Rows are points. The window is the flat piece filled in between its corners: a triangle in 3 columns, a solid with four corners in 4, and so on. A path goes straight from each point to the next, and from the last back to the first. List the points from which the path goes on through the window.
(in the rows, 128 means zero)

Window (3 x 3):
[[107 160 130]
 [119 100 128]
 [164  79 103]]
Path:
(1): [100 102  99]
(2): [129 107 100]
(3): [151  68 159]
(4): [ 93 186 153]
(5): [ 82 168 124]
(6): [135  86 100]
(7): [161 100 143]
(8): [139 104 160]
(9): [ 99 147 107]
(10): [120 137 109]
(11): [138 176 152]
(12): [114 121 144]
Through the window after points: 2, 6, 8

Window:
[[104 121 129 130]
 [117  96 119 106]
 [197  98 122 180]
 [ 65  95  99 115]]
Path:
(1): [113  75 141 123]
(2): [130  86 131 137]
(3): [147 123  92  98]
(4): [133  98  71 120]
(5): [ 98  98 138 150]
(6): [ 94  94 120 145]
(7): [ 99 113  90 126]
(8): [115 104  99 127]
(9): [106  82 131 159]
(10): [ 99  51 128 139]
(11): [120 128  88 105]
(12): [114 133 105 132]
(13): [ 87  92 151 125]
(14): [ 99  76 156 144]
(15): [117 123 108 110]
(16): [ 90 119  83 102]
Through the window after points: 2, 4, 8, 12, 14, 16

Window:
[[111 164 120 124 185 108]
 [ 76 130  88  97 117 145]
 [ 84 129 141  96 113 160]
 [103  79 145 132 158 193]
 [150 124 100 133  77  71]
 [118 126 141 174 119 138]]
Path:
(1): [139 137 113 128 116 174]
(2): [ 71 104 144 126  98 118]
(3): [ 99 101 117 135  96  99]
(4): [127 148  99 117 120 140]
(5): [144 169  97 129  97 130]
(6): [ 95 106 113 120 106  53]
(7): [ 66  86 123 120 130 109]
(8): [128 125 117 126  89 167]
Through the window after points: 3

Window, 6 rows:
[[129 108 142 117 108 156]
 [137 131 128 136 141 110]
 [146 232 128 149 134 118]
 [109 121 105 139  95 114]
 [153 170  85  62 162 140]
 [ 80 103 143 194 113 155]]
Path:
(1): [173 145 107 162 111 111]
(2): [ 81 172 135 127 166 129]
(3): [ 96 132 140 146 105 123]
(4): [150 120 131 209 129 133]
(5): [138 116 110 170 103 165]
(6): [ 79 111 158 150 122 140]
(7): [ 88 121 139  87 118 123]
(8): [156 182  92 193 115 124]
(9): [182  92 103 127 117 157]
(10): [ 97 144 155 122 113 141]
(11): [103 112 139 122 146 115]
(12): [131 117 115 144 124 139]
Through the window after points: 5, 7, 9

Window, 8 rows:
[[ 50  80 123 148  97 140 120 107]
 [100  76  98 164 107 106 106 115]
 [152 113  82  98 165 164 103 114]
 [105 188 175 169 196  91 101 137]
 [160 136 114 122 121 173 118 107]
 [ 85 143 139 132 136  77 140 167]
 [151  92 139 107 131 162  93 110]
 [106 126 147 155 165 112 169 169]]
Path:
(1): [144 117 113 110 147 133 133  88]
(2): [127 136 132 152 118 177  97 162]
(3): [102 171 148 126 154 157  75 178]
(4): [129 131 161 172 184  71 133  80]
(5): [115 119 117 108 133  96 154 116]
(6): [ 78 108 131 171 136 143  97 157]
(7): [120 143 131 127 149 132 115 176]
(8): [140 124 123 104 160 148 129  86]
(9): [169 115 132 127 136 115 146  96]
(10): [ 62 112  98 130 126 176 107 176]
(11): [132 126 102 143 123 162 104 126]
(12): [128  98 133 102 140 126 138  90]
Through the window after points: 1, 3, 5, 11

Window (9 x 9):
[[200 120 162  93 165 172  37 132  24]
 [ 98 123  84 108  99 185 180 139 145]
 [126 107 112 128 146 124 145 133  87]
 [120 181 124 168 120 117 159 138 136]
 [147 135  92 207  61 125 153  83 133]
 [100 166 103 120 106 108 105 136  80]
 [113 134  78 138 140 155 131  99 142]
 [ 94 127 129 145 101 101 139 149 184]
 [ 91 127 188 115 124 123 150  95 157]]
Path:
(1): [ 90 170 112 202 126 161  98 107 129]
(2): [167 151 145  92 103  95 180 154 127]
(3): [133 135 122 124  98 131 142 120 134]
(4): [ 90 133 151 167 118 128 139 126 111]
(5): [129 138 147 164 131 127  99 125 102]
(6): [140 154 126 102 124 122 147 121 129]
(7): [159 136 113 141  89 111 151 125 133]
(8): [ 84 148 125 160 113 134 121 121 111]
(9): [127 101 129 126 142 167 110 135  62]
(10): [182 162 117 117 137  73 129 113 130]
(11): [179 140  50  76 119 131 133 137 117]
(12): [ 95 138 130 153 126 147 137 117  95]
(13): [107 127 134 149 110 146  99 148  91]
(14): [152 118 117 111 147 109 155 109 139]
(15): [178 158 125  78 125 121 129 110  69]
(16): [107 141 120 138 121 135  84 139  84]
Through the window after points: 9, 13, 15

Window, 11 rows:
[[158 108 169  94 142 160 117 175 105 126  92]
 [ 98 119  23 127 114 100 115 162 124 180 189]
 [ 92 134 137 165  89 160 184 119 119 137 119]
 [105 170 126 111  82 172 157 110 127  92  88]
 [112 151  64 141 165 112  99 115 120 171 174]
 [158 113 155 112 126 114 103 160 166 147  84]
 [131 177 122 142  85 119 186 145  91 142 101]
 [144 134 109 159 128 158 151 144 127  88  85]
 [160 112  73 122 116 120 135 107 119 158 163]
 [151 117 150 142  99 138  79 142 106 110  94]
 [ 98 122  59 130 136  64 141 124 114 134 202]]
Path:
(1): [107 115 115 121 132 149 138 118 116 148  69]
(2): [147 141 129 143 112 131 142 141 127 114 125]
(3): [136 157 167 127 124 140 149 143 162 121 168]
(4): [114 144  94 133  98 136 146 124 102 135  89]
(5): [ 88 154 115 114 129 107 171 120  87 193  57]
(6): [168 148 114 165  86 151 149 156 127  77 147]
(7): [137 137 118 132 124 151 123 145 120 140 143]
(8): [113 111  97  98 138 102 123 147 106 138  90]
Through the window after points: 3, 5, 7
